Rows are points. The points of each table are mixes of a few directions, plus a little noise. Count the directions of each table, and those that both share. Where both have some left over, give the other angles between the two spaces (their principal angles), to ten degrees, smallest first.

First (4 x 3):
[[ 40 -39 -31]
 [-14  23 -11]
 [ -7  -3  24]
 [-20  18  18]]
Second (5 x 3):
[[  5  15  46]
 [ -7 -20 -60]
 [  5  12  36]
 [ -3  -7 -20]
 [  0   0  -1]]
Directions: first 2, second 1, shared 0; angles 30

First (9 x 6):
[[  6 -12   7   9  -5  -7]
 [ 10   2   1   3  -6   0]
 [ 22 -15 -19 -21  13  -8]
 [  8 -18 -17 -14  10 -11]
 [ -1  -7  -7  17 -27 -16]
 [-60  29  11 -10  28  28]
 [-36  13  17  -3  23  19]
 [ 36   2  30  33 -32  -2]
 [ 14   6 -23 -14  -3  -3]]
Second:
[[ 24   9   4  -8   7  11]
 [ 54  20  10 -21  16  22]
 [-15  -7  -2   6  -4  -7]
 [-34 -13  -6  12  -9 -13]
 [-18  -6  -4   6  -5  -8]
 [-38 -14  -7  14 -10 -17]
 [-31 -11  -6  12  -9 -14]
 [ 56  20  10 -22  16  24]]
Directions: first 4, second 1, shared 1

First:
[[ 29  -9 -16 -24 -16  16   8 -10  18  11  -7]
 [-19  21  11  31  39 -15   1  -4  -4 -12  -9]
 [-18  -2   9   7  -4  -7  -8  12 -16  -5  11]
 [  0  -1  -1  -1  -1   0   0   0   0   1   0]
 [-34 -13  18   4 -22 -12 -18  28 -35  -6  29]
 [ 60  15 -32 -15  27  23  28 -45  56  14 -46]
 [-26 -15  13  -3 -29  -7 -16  26 -29  -3  28]
 [ 26   9 -14  -4  16   9  13 -21  26   5 -22]
 [-22   3  12  14   6 -11  -7  11 -16  -7   8]
 [  5  -9  -2 -12 -15   5  -2   2   0   4   5]]
Second, 9 rows:
[[ 15   7 -20   7 -11 -16  -6  -3 -16  16  21]
 [-23  -3  54 -17 -30  10  -5   2  10 -20  37]
 [ -7 -10   5   8   7 -15   5  21  -9  11 -29]
 [ 13  15 -59  17  23  -1  -9 -14 -14   7  -2]
 [ 32   5   7  12  -9 -47  14   6  -6  38  -1]
 [  8  -4   5   0  11  -2  13   4  13   9 -35]
 [-10 -10  25 -30 -21  36  -2  -9  23 -24  14]
 [ -1  -3 -25   2   1   4  -9   5 -13   2   0]
 [-30   8   8   2  27  34  -5 -12  15 -37  -9]]
Directions: first 2, second 5, shared 2
